Each row is a point. The points of each table are mixes of a few directions, plus a little noise. How many directions does each table use, and how many do they share? Where both have some left over, give the other angles between the two spaces (their principal angles), to ten degrees, smallest first.

First (6 x 3)
[[-29  20  16]
 [-21  -7  31]
 [-16  57 -32]
 [ 10   5 -17]
 [ 12 -41  23]
 [ 44 -34 -21]]
Second (5 x 3)
[[-42 -43 -22]
 [ 34   0  21]
 [-22   4 -14]
 [  1 -21   3]
 [ 29  60  12]]
Directions: first 2, second 2, shared 1; angles 80

First (9 x 6)
[[ -8 -13   4 -12 -11 -20]
 [  0 -15  -6  -7  -9  -9]
 [-17   1  27  -1  22 -20]
 [  1 -13   2  10  23   2]
 [  4  60  18  27  32  38]
 [ -2 -23 -11 -16 -26 -18]
 [ 15  -2 -18  12   3  23]
 [-15   6  19 -10  -2 -21]
 [ 21   1 -34  -1 -33  25]]
Second (6 x 6)
[[-19 -22 -26 -12   8   4]
 [-17 -20 -24 -11   7   4]
 [ 20  23  28  12  -8  -4]
 [-23 -27 -32 -15   9   5]
 [ 10  11  14   6  -4  -2]
 [ 30  34  41  18 -12  -6]]
Directions: first 3, second 1, shared 0; angles 50

First (8 x 9)
[[ 16 -48   9  18  17 -13  21 -18   2]
 [-16  41 -11 -12 -15  12 -13  23   3]
 [ -3 -17  -9  12   4   4   7   7   3]
 [  7  23  18 -21  -5  -9 -16 -21 -11]
 [ 13 -60   3  21  18  -8  14 -25  -5]
 [-29  17 -32  -5 -16  31 -36  10 -19]
 [ 10  29  16  -5  -1 -16  26  25  27]
 [  1  14   6  -8  -3  -3  -3  -1   0]]
Second (7 x 9)
[[-11  18  -8 -12 -10  12 -26  -6 -16]
 [-12  18 -13   2  -6   9   4  28  11]
 [-10  16  -8  -8  -8  10 -17   2  -8]
 [-13  21  -9 -14 -12  14 -30  -7 -18]
 [  5  -8  -2  18   8  -7  38  34  31]
 [ 33 -49  34   3  20 -28   9 -57 -14]
 [  9 -15   6  10   8 -10  22   6  14]]
Directions: first 3, second 2, shared 2

First (8 x 12)
[[ 35  -5 -26 -30  22   6  -9  -5  22  -4   5 -25]
 [-45   0  -3  50  11  34 -15  44 -26  20 -28  24]
 [-15  -3 -27  16  19  24 -10  34  -7  14 -12   5]
 [ -6   0 -26 -11  -4 -14  19  12  -3   4  17   5]
 [-43   2  17  48  -4  21  -9  27 -26  13 -23  26]
 [ 25   1  26 -17  -9 -14  -1 -35  14 -15   5 -13]
 [ 18   1   7 -24 -13 -25  14 -26  10 -11  18  -8]
 [ 32   2  32 -31 -21 -33  11 -51  17 -21  18 -14]]
Second (9 x 12)
[[  7  -2  16  17  20  14 -43  -7  12   0 -21 -12]
 [-12   3 -26 -23 -28 -22  60  12 -17   1  30  18]
 [  0   2  -6 -17 -19  -7  39   1 -10  -3  15   9]
 [ 13  -1  22   5   9  17 -21 -13   7  -5 -17  -9]
 [ 34  -1  49  -9  -4  33   0 -31   6 -17 -22 -11]
 [-30   1 -44   6   1 -30   4  28  -6  15  21  11]
 [ 29  -2  46   5  10  33 -28 -27  12 -12 -30 -16]
 [-13   2 -25 -17 -21 -21  46  13 -14   3  26  15]
 [-28  -2 -32  33  31 -17 -57  25   9  19  -3  -4]]
Directions: first 3, second 2, shared 1; angles 50

First (9 x 18)
[[ 16  -9 -11   2   2  -2  -4  -2   7  -4  -4  -5   5   6   3  -3  11  13]
 [ 37 -33 -42   3  14 -16 -16  -5  23  -9 -20 -25  25  12   7 -19  33  30]
 [  4  -6  -8   0   4  -4  -3   0   4  -1  -5  -6   5   1   1  -4   5   3]
 [-29   1  -3  -6   8 -11   0   3  -3   6  -8  -9   6 -12  -3  -7 -10 -22]
 [ -4  19  26   2 -13  16   9   1 -12   1  17  20 -18   0  -3  16 -13  -4]
 [ 10   9  14   3  -9  12   4  -1  -5  -2  12  13 -11   5   0  10  -2   7]
 [-54  29  34  -7  -6   5  14   7 -22  13  11  15 -17 -20  -9  11 -37 -43]
 [ -9  13  18   0  -7   9   7   1  -9   2  10  12 -11  -2  -2   9 -11  -7]
 [ 29 -23 -29   3   9 -10 -11  -4  16  -7 -13 -16  17  10   5 -12  24  23]]
Second (8 x 18)
[[  0  -9 -33  -7  20   9  29  22  -8  -7  60  -4   8 -21 -20  24  24 -46]
 [  0   2   7   2  -5  -2  -7  -5   2   1 -14   1  -2   5   5  -5  -5  10]
 [  0   5  18   4 -11  -5 -16 -12   5   4 -33   2  -4  12  11 -13 -13  25]
 [  0  -4 -14  -3   8   4  12   9  -3  -3  25  -2   3  -9  -8  10  10 -19]
 [  0  -3  -9  -2   6   3   8   6  -2  -2  17  -1   2  -6  -6   7   7 -13]
 [  0   6  20   4 -12  -5 -18 -13   5   4 -37   2  -5  13  12 -15 -14  28]
 [  0   7  25   5 -15  -7 -23 -17   6   5 -46   3  -6  17  15 -18 -18  35]
 [  0  -4 -15  -3   9   4  14  10  -4  -3  28  -2   4 -10  -9  11  11 -21]]
Directions: first 2, second 1, shared 0; angles 80

First (8 x 24)
[[ -4 -11 -13   2  16 -16  24   2  -2   9  11   5  10  19  12  -7   4  15
   11  -4  11  29 -11 -18]
 [  2   5   6  -1  -7   7 -11  -1   1  -4  -5  -2  -5  -8  -5   3  -2  -7
   -5   2  -5 -13   5   8]
 [ -4 -11 -14   2  16 -17  26   2  -2   9  12   5  10  20  12  -7   4  16
   11  -4  11  31 -12 -19]
 [  5  14  17  -3 -21  22 -32  -3   3 -12 -15  -6 -13 -24 -15   9  -5 -20
  -15   5 -14 -39  15  23]
 [ -4 -11 -14   2  16 -17  25   2  -3   9  12   5  11  20  12  -7   4  16
   12  -4  12  31 -12 -19]
 [  7  20  23  -4 -28  30 -45  -3   4 -16 -21  -9 -19 -34 -21  12  -8 -28
  -20   7 -20 -54  21  32]
 [ -2  -5  -6   1   7  -8  11   1  -1   4   6   2   5   9   5  -3   2   7
    5  -2   5  14  -5  -8]
 [  0   0   0   0   0   0   0   0   0   0   0   0   0   0   0   0   0   0
    0   0   0   0   0   0]]
Second (11 x 24)
[[  7   5  14  23  -6  -8  13 -60  20 -11   4   5  -8   0  12 -28  -2  -4
   14   2 -22  -5   9  12]
 [ 21  13   1 -13  18  -1  -4 -17 -10  -9  10   2  -2 -13  -1  10 -21  -8
   21  -9 -11 -13  -7 -12]
 [-12 -13  10  16 -15  -5   5  -6  19   4  -7   1   2  10   9 -16  11   8
   -7   4  -4   1  10   9]
 [ -4   5  12 -10  -8 -18  -3  16  13  22   6   7  16  24  13  -2  -2  -2
  -12   9  -7   2  25  -5]
 [-11   1 -10  -1  -8   4   0  21  -5   8  -3  -2   0   8  -7   1  13   0
  -18   9  15  15   2   6]
 [  2   5  15 -10  -3 -17  -3   7  12  16   6   7  14  17  14   0  -8  -2
   -3   3 -12  -5  20  -9]
 [-11 -56  18  21   1  11  -3  11  15 -19 -28 -10   0 -26   5   8   0  33
   20 -29  -6 -33 -26  -9]
 [  9  37 -23 -18   7   3  -1   2 -25   5  17   2  -6   5 -15   6   0 -22
  -11  14  14  23   2   4]
 [ -3  -8  -1 -11   3   2  -7  32  -6   6  -4  -3   6   0  -3  15  -1   5
   -5  -4   8  -3  -3  -9]
 [  5 -10  -3  13   8  12   4 -24  -4 -22  -7  -5 -13 -23  -6  -1  -3   5
   18 -13  -2 -10 -21   2]
 [ -2  22 -31  -9   3  16   0  17 -30   0   6  -4 -11  -1 -24   8  13 -13
  -19  13  29  28 -11  10]]
Directions: first 1, second 4, shared 0; angles 80

First (8 x 32)
[[  6 -12  14  -6   6 -11  -6 -13   5   9  -4  -3   4 -15  -7  12   0   6
    5   1  -3   9   1 -10  -5  -4   0   7  -3  14  -2 -12]
 [  4  -4  -1 -16 -10  -2   7  13  10  18   4   1  -8   2  -1  -7   0 -11
   -8 -13   6   2  11  -6   4   5  -7   2  -7 -11  -6  17]
 [ 10 -19  22 -16   6 -15  -9 -16  11  15  -4  -7   4 -25  -9  22   2   5
    6   1  -4  12   1 -14  -4  -7  -3   8  -4  17  -6 -14]
 [-12  21 -16  23   3  20   0   4 -15 -33   1   0   1  15  10  -3   4   4
    2  16  -5 -16 -15  21   5  -3   6 -15  16  -8   8  -4]
 [-11  19 -10  19   6  22  -5  -1 -13 -37   2  -6   1   5  10  12  10   6
    6  23 -10 -18 -22  23   7  -9   5 -18  23  -5   7 -12]
 [  5  -5   6 -27 -11   5   2  14  15  14   7  -7 -12  -8   0  12   9 -13
   -8  -5   2  -3   3  -1  10  -3 -12  -5   2 -15 -10  13]
 [  1  -5 -14  20  -3 -26  14   0 -10  25  -7  25  10  26  -5 -56 -29   1
   -5 -30  18  19  29 -20 -20  26  10  27 -34   9   8  18]
 [ -2   4  -1   4   2   6  -3  -2  -3 -11   0  -3   0  -1   2   7   4   2
    2   8  -4  -5  -7   6   2  -4   1  -6   7   0   1  -5]]
Second (9 x 32)
[[ -7  10 -14  33   8  -5   5  -7 -21 -13  -5  15  11  21   3 -29 -17  12
    5   2   3   0   2   4 -13  11  12   6  -7   9  13  -5]
 [  1   0   7   3   6  -1  -2  -6  -5  -4   2   0   2  -4   1   8  -3   9
    6  15  -4  -4  -5   6  -4  -3  -1  -3   4   5   2 -13]
 [  9 -12  19 -10   5 -13   0  -7   1  16   5   3   1 -11  -3   9 -11  10
    7  12  -1   2   4  -3  -8  -1  -5   4  -6   8  -2 -13]
 [ 19 -28  41 -60  -6  -7  -6   3  31  37  13 -18 -15 -43  -8  51  13  -7
    1  10  -6   2   2  -9   9 -16 -24  -5   4  -4 -21  -6]
 [-15  20 -35  17 -10  22   1  14   0 -26  -9  -5  -3  21   5 -18  19 -18
  -14 -25   2  -1  -6   3  15   2   9  -5   8 -15   3  25]
 [  8 -14   4 -23 -11 -12   5   9  17  31   0   0  -6  -4  -7  -8   0 -14
  -10 -25   9  13  18 -19   1   6  -7  12 -15  -4  -9  19]
 [  0   2   6  -4   3   7  -5  -2   0  -9   3  -7  -2  -9   2  18   7   3
    4  14  -6  -7 -10   8   4  -8  -3  -9  11  -1  -1 -10]
 [ -6   9 -14  26   4  -2   4  -3 -15 -11  -5  11   8  18   2 -25 -11   6
    2  -3   3   1   2   2  -8   9  11   5  -5   5  10   0]
 [ -8  12 -15  18   1  11  -1   1  -8 -20  -3   0   3  11   5  -8   5  -1
   -1   0  -1  -5  -7   7   3   0   7  -5   7  -3   5   2]]
Directions: first 3, second 3, shared 2; angles 40

First (10 x 32)
[[ 20   0  10   5   2  -5 -10  14  -3   6 -13  13   4  10 -13  -7  -4  -1
   13   3 -13  -3   1  -9 -12 -15  -2  11  12  -6  -8   3]
 [-24   0 -12  -1  -3   6  17 -20  10  -5  19 -13  -9 -13  17  11   1   0
  -15  -2  19   0  -5  15  19  19   7 -14 -15   7   7  -2]
 [  1   1   2  22  -3  -2  19  -9  25   6   9  13 -17  -6   6  13 -14  -3
    2   5  16 -11 -18  16  19  -2  18  -1   2  -1  -9   5]
 [ 21  11   9  27  -5 -11  19  -6  29   2  11  10 -31  -3   0  21   2  -6
   31   5   9  -4 -17  17  14 -17  13  -8   9  -2 -13   8]
 [ -6   4  -4   6  -3   0  12 -11  11  -3  12  -5 -13  -7   8  10   3  -1
    2   0  11   0  -6  12  12   4   5  -9  -5   3   0   1]
 [ -2  -4   1  13  -1   0  10  -3  13   7   2  13  -5  -3   2   3 -16   0
   -7   4  10 -11 -12   7  12   1  12   4   1  -1  -7   3]
 [  5  -3   2 -21   4   1 -26  17 -29  -2 -18  -6  24  11 -12 -19   9   3
   -2  -4 -22   9  19 -22 -26  -3 -19   9   4  -3   7  -5]
 [-18   1 -11 -35   2   7 -16  -1 -30 -15   2 -32  17  -1   4 -10  26   3
  -10 -10 -10  19  25 -12 -15  15 -23 -11 -14   7  20  -9]
 [ 18  -9  11  -6   7  -1 -27  28 -21  11 -30  21  28  17 -22 -24 -13   3
   -3   3 -25  -5   9 -26 -27 -14  -9  26  15 -10  -6  -1]
 [-16  -1  -8 -10  -1   5   2  -9  -5  -5   8 -14   2  -6   9   1   6   1
  -12  -4   6   4   5   3   4  13  -2  -8 -10   5   8  -3]]
Second (8 x 32)
[[-13 -14  11 -14  -1  20   0  -6   5   4  -8   7  21   5   3  -5 -19 -10
    4   6  11 -14   6   6  11 -19   6  22   3   7  11  -6]
 [ 10   5   1   7 -21 -11  20  -7  11  -4   4  -7 -22  -3  -7  12  33  11
   30 -14  -9   8 -15  -8  -7 -16 -17 -12  10  -4   9   2]
 [  5  -6  -6  -3  -6   2  12  -6  -1  10   6  -5 -10  -1  -1   1  19  -5
    0  -6   0  -3   8  -7  -1   1 -13   0   5  -2   3   8]
 [ -6  41 -10   3  28 -20 -39  36   3 -16   3  26 -15   7 -11   0 -19  42
    2   9 -32  39 -10  22  -4  43  38 -60 -20 -15   9   1]
 [-12  -4  -6 -12   1  -4   6   3  -6   2  -6 -10   4  -7   2  -5   3   2
  -17  17   6  -1 -10  -9  -2   6 -12   4  -1   0  -5  -5]
 [ 11  -3   8  18  -5  -4   5  -8  -1  -7  -3  -8   6  -4   6   4  -6 -12
    2  -7   8  -8  -6  -4  -4 -12  -4  18   2   5 -17  -5]
 [  3 -11   3  -3  -2  17  -9 -10  -8  -6   8  -3  20  -6   8 -11  -2 -22
  -13  -1  15 -11  19   3   0  -3   9  19  -1  10   4  -4]
 [  2  -9  -2   3   7   2   8  -2  -2  18  -5   1  -3   7   1   3 -10  -6
   -6  -4   1  -9   9  -4   5   1  -6   9   4  -2 -13   9]]
Directions: first 3, second 6, shared 0; angles 30, 40, 90
